Rows are points. Each copy is the shape, with its points in the same order, stretched, turned, moved and blurred by noise. Is it also mirrored, or only turned?

Shape (5 x 2)
98 -58
-10 -41
5 19
7 9
-38 41
Copy 1 (5 x 2)
112 75
-3 61
-9 -12
-1 1
-52 -40
Copy 1 is: mirrored
Copy 2 (5 x 2)
-39 -94
-33 6
20 1
11 -3
33 45
Copy 2 is: only turned
Copy 3 (5 x 2)
75 -58
43 23
-4 13
5 -2
-29 39
Copy 3 is: mirrored

Shape (9 x 3)
9 -28 -27
14 -4 23
75 -33 19
-13 29 41
47 108 49
19 -4 -29
115 31 -47
-6 16 -37
-10 74 -25
Copy 1 (9 x 3)
29 -16 -27
4 -16 29
27 -69 18
-19 11 52
-92 -33 78
4 -20 -26
-35 -102 -31
-10 2 -28
-60 6 -10
Copy 1 is: mirrored
Copy 2 (9 x 3)
-2 -27 -36
-5 -20 31
-32 -103 -2
8 9 72
-61 -23 104
-24 -23 -16
-123 -69 3
-18 11 1
-35 47 36
Copy 2 is: mirrored
Copy 3 (9 x 3)
16 -2 -31
20 -33 6
82 -20 -18
1 -47 29
38 -17 99
17 7 -12
84 54 15
-12 14 -4
-18 12 44
Copy 3 is: only turned
Copy 4 (9 x 3)
32 -10 -33
15 2 27
74 39 46
-17 -3 38
-47 70 76
20 11 -26
47 108 -3
-18 4 -44
-59 24 -27
Copy 4 is: only turned

Shape (7 x 4)
-12 -73 20 15
64 -11 -41 12
-17 9 9 -101
-49 27 38 -51
-54 -62 -4 26
16 -18 4 -20
29 -38 -52 28
Copy 1 (7 x 4)
44 61 -3 -90
80 -73 0 -4
-35 -6 -138 -24
-55 69 -98 22
-15 62 23 -89
45 2 -54 -26
45 -59 45 -44
Copy 1 is: only turned
Copy 2 (7 x 4)
15 -4 62 -6
-83 -27 29 54
-3 -11 -82 -55
61 -3 -54 -12
35 47 47 14
-18 -24 5 3
-65 12 46 51
Copy 2 is: only turned
Copy 3 (7 x 4)
3 -3 -21 65
27 58 2 -2
-56 -40 -68 -8
-33 -88 -25 -2
-44 -31 38 67
-8 -1 -28 13
-3 56 34 17
Copy 3 is: only turned
Copy 4 (7 x 4)
39 17 10 43
29 -52 -28 3
45 7 18 -57
2 12 58 -59
-4 61 -23 23
35 -19 15 -11
26 -9 -62 22
Copy 4 is: mirrored
